Rows are points. The points of each table are mixes of a few directions, plus a little noise. How many directions does each table use, and how many do they share? Where both have some left over, give the other angles between the two spaces (their principal angles), to ten degrees, smallest first.
(in the rows, 128 means zero)

First (7 x 3):
[[136  86 192]
 [181 169 104]
 [102 156  72]
 [102 153  76]
 [104  88 169]
 [124 137 112]
 [147 106 170]]
Second (5 x 3):
[[132 120 141]
 [160 194  56]
 [109 140 101]
 [133  98 173]
 [104  89 170]]
Directions: first 2, second 2, shared 2

First (6 x 4):
[[148 164 143 102]
 [156  46  51 193]
 [120 155 136 107]
 [124 121 159 132]
 [ 85 155 140 106]
 [136 127 138 129]]
Second (7 x 4):
[[130 129 122 128]
 [103 103 249 142]
 [121 121 158 132]
 [124 124 148 130]
 [130 131 116 127]
 [144 145  47 118]
 [143 143  56 119]]
Directions: first 3, second 1, shared 1

First (6 x 6):
[[118 156 136 172 106 158]
 [177 119 114 114 108 203]
 [163  95 112  76 138 133]
 [102 135 136 137 130  88]
 [ 63 150 148 156 116  26]
 [145 113 122 114 170 161]]
Second (8 x 6):
[[ 89 114 116 116 120 154]
 [194 152 147 148 141  85]
 [155 138 136 136 133 110]
 [ 89 114 117 116 120 154]
 [116 124 125 125 126 136]
 [163 141 138 138 135 105]
 [211 158 152 153 144  74]
 [  7  84  93  92 105 207]]
Directions: first 3, second 1, shared 0; angles 80

First (10 x 8):
[[105  91  82 154 103 152 102 117]
 [121 117 114 136 121 135 120 125]
 [113 103  97 146 111 144 110 121]
 [139 146 151 115 140 116 141 133]
 [110  99  91 149 108 147 107 119]
 [113 103  96 146 111 145 110 120]
 [133 136 138 122 134 123 134 131]
 [168 194 211  81 173  84 175 148]
 [138 144 148 117 139 117 139 133]
 [139 146 151 115 141 116 141 134]]
Second (7 x 8):
[[127 124 129 127 130 126 130 127]
 [130 138 126 129 123 133 125 130]
 [150 249 111 143  72 187  87 144]
 [122  97 133 124 142 113 139 124]
 [122  93 133 124 144 111 139 124]
 [122  93 133 124 145 111 140 123]
 [123 103 131 125 139 116 137 124]]
Directions: first 1, second 1, shared 0; angles 90

First (9 x 8):
[[146 126 164 162 156 123 149   7]
 [155 124 115 117 130 125 108 167]
 [ 99 133 128 151 153 107 122 155]
 [114 126 110 132 138 127 110 179]
 [107 142 153 142 142  93 145 114]
 [ 94 128 113 123 112 148 131 151]
 [121 124 118 140 140 134 117 139]
 [180 138 145  84  95 105 136 135]
 [139 112 106 101  84 189 132 102]]
Second (10 x 8):
[[127 140 131 121 146 155  91 142]
 [124 119 107 133 140  98 159  94]
 [153 185 145 110 119 169 176 177]
 [125 153  99 123 185 157  84 125]
 [137 114 169 127  54 138 109 179]
 [128 107 102 139  96  82 163 109]
 [121 103 142 135 109  99 153 109]
 [122 145 134 119 184 166  91 124]
 [120 111 104 136 136 104 123 105]
 [121 101 149 134 112 111 131 116]]
Directions: first 4, second 4, shared 0; angles 30, 40, 90, 90

First (7 x 9):
[[143 107  91 136 130 131 100 122 119]
 [116 145 157 120 126 125 150 133 133]
 [178  59   9 156 133 140  37 103 100]
 [156  90  63 144 131 134  78 114 112]
 [ 86 184 223 105 122 118 202 148 150]
 [115 144 157 121 126 125 150 133 133]
 [100 167 195 114 125 122 180 142 144]]
Second (9 x 9):
[[105 155  91 114 163 146  60 133 112]
 [198  41 192 183  76 103 239  88 174]
 [174  65 126 172 147 141 115  76 153]
 [ 71 207 133  71  99 110 152 196  97]
 [138 118 155 133  97 113 179 131 136]
 [126 124  90 135 177 151  51 106 124]
 [104 159 110 108 141 133 100 146 112]
 [110 154 130 109 122 122 132 148 116]
 [128 128 124 128 132 130 125 126 128]]
Directions: first 1, second 2, shared 0; angles 40

First (9 x 11):
[[ 90 113 151 144  96 117 136 169 106 132 103]
 [ 95 126  95 215  72  95 165 109  41 154 155]
 [171 156 115 162 107  55 156 114 137 178 173]
 [167  99 164 119 164 169  97  92 208 150 127]
 [ 61 164 130 129  72 158 117 151  93 104 132]
 [171  96 150 101 186 157 117  96 163 124 120]
 [ 63 143  54 138  91 122 115 178 112 103  90]
 [175 145 115  77 175 134 115 110 168 112 139]
 [160 108 177  63 185 143 133 136 125  96 111]]
Second (10 x 11):
[[112 111 138 164 102 158 147  57 141 100 147]
 [105 104 121 213 110  71 172 124  51 173 119]
 [167 120  80  92 160 129 136 113 119  86 138]
 [210 121 108  55 164 177  87 123 180 110 165]
 [ 67 167 127 186  66  95 136 131 137 158 128]
 [137  70 131  81 193 138 132 146 146  77  60]
 [114 175 143  54 140 158 101 151 160  86 122]
 [ 71 122 185 175 112 116 152 130  79 149 102]
 [129 176 143 140  90 130 110 134 117 173 177]
 [167 113 104 121 142 107 106 170 151 168 122]]
Directions: first 6, second 6, shared 4; angles 30, 60

First (11 x 12):
[[164  69  73 132 106 177 174  70 111 180  74 122]
 [126  48 121 116 127 169 113 109 110 216 152 136]
 [117  88  78 100  95 176 142 108 162 176  92 140]
 [ 72 227 153  94 138  86 174 215 171   7 121 103]
 [109 145 178 115 160 104 144 178 117  78 158 111]
 [149 155 109 159 104 117  71  82 146 144 119 160]
 [120 159 200 120 157  99 151 142 129  56 132 131]
 [132 105 142 132 122 139 111  85 124 174 136 155]
 [170  89  92 149 121 143  94 110 126 141 111 127]
 [108 213 123 146 126  90 156 139 104 116 143 110]
 [143 109 137 144 153 112  77 171 108 119 171 112]]
Second (11 x 12):
[[102 242 175 212 125  16 197  37  17 173 198 135]
 [ 78  90 157  84 125 116 143 155 182  79 126 150]
 [163  78  64 146 113 141  97 132 128 140 113 114]
 [103 181 180 125 139 109 157 115 113 127 147 138]
 [169 116  96 127 133 176  95 141 130 145 105 111]
 [132 151 147 116 139 149 127 134 129 130 124 127]
 [172 180 142 114 154 200 103 140 116 156 107 109]
 [145  85  70 164 108 103 117 113 115 139 129 121]
 [173 122  90 141 130 165  97 131 115 153 111 109]
 [ 64  82 163  79 122 106 150 158 193  69 129 156]
 [105  81 125 101 121 128 126 151 171  96 119 138]]
Directions: first 6, second 3, shared 2; angles 90

First (11 x 14):
[[108 132 130 147 107  72 181 154 121  50 134  57  47 206]
 [199 117 107 164 182 154  72 136 142 154 135 203 155 127]
 [ 71 136  89  76 143 111 142 131  93  63 123 106 145 142]
 [163 115  94 127 190 170  86 143 133 182 152 197 184  92]
 [ 89 131 134 104 125 144 161 142 123 153 149 112 135  95]
 [ 88 140 162  96  91 160 139  95 122 158 112 127 154  65]
 [104 149 174 148  81 119 168 109 109  64 104 102  74 133]
 [113 124 130 104  88 103 119  96 138 135 102 101 138 137]
 [207 108 128 172 131 122  70 109 165 171 111 163 134 150]
 [209 114 149 195 109 100  87 108 164 136 102 141  95 178]
 [ 51 132 105  73 162 155 187 177 105 140 179 106 147  86]]
Second (8 x 14):
[[163 134 112 118 129 120 113 112 131 175 106 137 181 120]
 [139 131 144 139  98 109 121 103 133 114 102 115 116 144]
 [ 70 118 172 158  99 126 150 135 128  24 144 100  17 158]
 [166 134  94 106 153 133 114 125 129 201 120 149 208 104]
 [140 131 162 150  73  96 120  86 136  92  82 105  94 159]
 [107 121 102 113 177 157 140 167 122 147 174 147 142 102]
 [192 139 111 116 112 106 101  89 134 194  79 134 205 123]
 [ 46 111 125 130 182 175 166 198 117  71 217 137  57 113]]
Directions: first 5, second 2, shared 1; angles 30

First (10 x 14):
[[131 168  87 200 193 122  87 103 123 118 121 158 111 135]
 [150 119  39 249 155 123 124  96 172 144 126 110 140  56]
 [141  99 172  65  76 144 161 135 134 144 141 108 136 145]
 [155 154  83 210 179 136 100  87 143 136 132 145 113 131]
 [136 149 121 147 155 132 110 113 123 126 129 145 116 148]
 [172 136 122 159 142 151 122  84 145 149 145 135 116 157]
 [ 93  79 192   9  41 120 179 190 116 123 124  92 155 112]
 [107 121 146  92 112 120 135 152 114 118 122 124 133 127]
 [ 51 132 185  18 105  95 128 207  72  83 103 137 135 136]
 [145 124 132 130 122 139 132 115 136 139 136 126 126 137]]
Second (10 x 14):
[[134 117 115 110 169 140 147 133 144  64 145  52 199 124]
 [111 118 135 132 107 150 108 103 143 134 115 154  85 134]
 [136 139 129 133 124 109 132 142 112 150 129 143 126 126]
 [156 149 120 128 151  85 156 170  96 139 144 109 178 118]
 [162 157 121 131 148  70 160 181  84 156 146 120 177 116]
 [128 148 142 151  81 101 110 133  99 213 111 222  50 131]
 [ 92  97 135 124 107 189  95  73 174  97 110 135  78 140]
 [126 127 129 129 124 130 125 125 129 130 126 133 121 129]
 [ 78  93 144 132  81 202  75  53 182 118  96 174  28 146]
 [157 135 109 110 187 103 171 168 116  76 158  38 239 116]]
Directions: first 3, second 2, shared 0; angles 70, 80
